Each point is reached from the start by the listed moves, each made 0, 1 or 2 times, or once backwards (-1), plus a little noise. Say if it took an odd or an even number of moves. Then give how often each move was made.
In the rows, 128 means zero.

Moves:
(1): [155 124 125 123]
(2): [130 153 129 131]
(3): [129 130 149 129]
Start: [131 125 143 135]
Points:
[189 146 180 129] -> odd (2, 1, 2)
[106 176 129 145] -> even (-1, 2, -1)
[191 168 161 129] -> odd (2, 2, 1)
[138 179 185 143] -> even (0, 2, 2)

Moves:
(1): [167 126 130 126 127 125 122 130 123]
(2): [127 169 131 127 121 129 126 128 125]
(3): [125 124 180 128 134 133 126 130 116]
(4): [132 131 131 179 132 130 129 127 133]
(5): [124 131 125 127 164 128 122 132 123]
(6): [126 129 125 128 124 160 124 125 125]
(7): [136 132 125 121 133 136 168 126 127]
(8): [129 127 125 132 125 130 131 156 128]
Start: [125 139 121 133 129 121 135 125 122]
Points:
[121 102 115 249 162 152  95 183 128] -> even (0, -1, 0, 2, 1, 1, -1, 2)
[120 176 120  81 118 118 132 127 114] -> even (0, 1, 0, -1, 0, 0, 0, 0)
[142 198 113 222 165 206 205 144 117] -> odd (0, 1, 0, 2, 1, 2, 2, 1)

Moves:
(1): [167 129 121 121 134 130 115 121 146 120 137 145]
(2): [130 149 128 131 128 127 132 127 132 124 137 117]
(3): [129 123 158 124 127 128 125 128 128 117 126 121]
(4): [132 131 133 155 127 110 135 123 137 128 124 133]
(5): [132 124 130 133 155 122 128 125 123 126 130 123]
(6): [134 121 128 145 130 168 124 133 124 133 131 127]
(7): [144 123 125 132 130 128 160 127 110 125 141 119]
(8): [126 129 126 133 129 129 130 149 122 127 132 135]
(9): [124 122 134 105 128 134 149 134 158 133 141 125]
(10): [132 129 136 134 125 118 125 135 129 160 134 123]
(11): [122 117 133 137 118 127 123 126 121 117 148 129]
(12): [116 128 140 119 136 122 132 114 120 133 129 157]
Start: [128 128 131 120 130 130 133 114 138 123 122 121]
Points:
[106  93 174 189 174 139 202 119  22  92 121 166] -> even (-1, -1, 1, 1, 1, 1, 2, 2, -1, -1, 0, 2)
[218 166 135 154 155  74 170 133 103 101 167  65] -> even (1, 2, 1, 0, 1, -1, 2, 1, -1, 1, 0, -1)
[200  93 107 149 131 200  56  97 179 159 149 171] -> even (2, -1, -1, 0, 0, 2, -1, -1, 0, 1, 1, 0)
[146 108 142 162 113  97 157 131 190 159 122 104] -> even (0, -1, 0, 2, 0, 0, 0, 0, 1, 1, 0, -1)
[141 106 139 100 148 180 160 203 179 192 174  80] -> even (0, 0, 0, -1, 1, 1, 0, 2, 2, 2, 0, -1)
[180 110  89 177 165 196 118 119 217 120  96 139] -> odd (1, -1, -1, 2, 1, 2, -1, 0, 1, -1, -1, -1)
[193  93  98 112 196 220 190  96 184 107 175 115] -> odd (1, 0, -1, 0, 2, 2, 1, -1, 2, -1, 0, 0)
[114  93 109 187 164 107  77  65 111  79 120 147] -> odd (0, -1, -1, 1, 2, 0, -1, -1, -1, -1, 2, 0)

Moves:
(1): [127 128 136 124 132 138 136 135 132 122 134 122 127 119 123 131 134 121
 124 145 122 129 122]
(2): [115 127 111 122 121 114 123 114 119 131 131 143 121 140 136 120 116 135
 124 121 131 135 118]
(3): [142 141 117 137 127 136 143 130 131 125 129 124 129 128 139 144 150 128
 127 136 120 117 117]
(4): [109 124 129 126 123 123 125 135 138 125 125 133 131 137 138 126 127 133
 140 138 133 141 136]
(5): [138 120 139 112 126 107 129 134 124 137 121 122 128 130 133 134 139 116
 145 128 121 112 124]
(6): [124 135 123 130 127 128 129 120 121 119 129 128 129 129 147 116 146 148
 145 110 134 122 135]
(7): [133 130 125 128 120 127 147 126  98 135 125 129 134 121 141 130 134 141
 132 117 128 123 120]
(8): [122 126 137 118 127 130 118 113 131 120 130 126 130 127 130 123 123 124
 128 141 117 130 136]
(9): [121 133 114 149 129 125 127 116 140 121 131 137 119 120 126 130 119 111
 112 140 146 137 128]
(10): [127 122 128 143 132 126 130 124 133 117 119 127 129 127 117 131 135 129
 128 122 129 124 124]
(11): [113 124 112 126 120 132 123 118 115 137 131 133 129 135 150 135 137 132
 129 116 144 129 125]
(12): [126 117 136 115 138 131 112 135 123 131 125 132 125 122 112 129 120 120
 136 145 122 130 126]
(13): [124 120 141 124 126 129 134 126 122 129 123 121 124 130 133 137 127 127
 140 130 124 132 125]
(14): [120 128 130 118 119 136 117 130 135 126 129 135 128 135 149 130 114 124
 125 128 129 136 123]
(15): [123 133 108 129 138 134 123 122 118 133 136 128 132 131 141 129 115 135
 113 134 149 134 124]
(16): [130 129 117 140 129 128 117 118 141 122 139 128 125 117 126 126 131 139
 116 128 146 125 134]
(17): [116 120 126 137 127 126 135 128 126 117 124 120 132 122 135 137 134 124
 138 130 119 144 119]
(18): [149 116 132 157 133 128 137 129 147 132 122 126 107 131 133 127 131 115
 112 121 135 114 125]
(19): [131 122 127 136 142 133 132 116 128 140 144 132 125 123 118 124 102 127
 123 130 138 114 129]
(20): [113 135 122 122 121 133 112 122 123 121 130 122 131 122 117 117 115 132
 133 141 126 134 138]
Start: [128 126 127 127 116 137 123 127 122 139 111 143 126 139 154 140 123 122
 126 142 134 120 131]
Points:
[144 130 170   7 104 141  92 142  59 154 115 130 138 133 208 120 162 142
 215 173  84  58 134] -> odd (1, 0, 1, 0, 2, 2, 1, 1, -1, -1, 0, 2, 0, 1, 0, 0, -1, 0, 0, 1)
[ 22  53 180  57  87 115  70 109 110 138  66 179 150 190 177 161  89  97
 195 156 111 178 143] -> even (-1, 0, -1, 2, 0, -1, 0, 2, 0, 2, 2, 1, 1, 1, -1, -1, 0, -1, 0, -1)
[100 115 106 106 150 126  47  89 108 155 148 148 110 120 141  92  39 108
 153 153 197  86 150] -> even (0, 0, -1, -1, 2, 2, -1, -1, 1, 0, 0, 1, 0, 1, 1, 0, 0, 0, 2, 2)
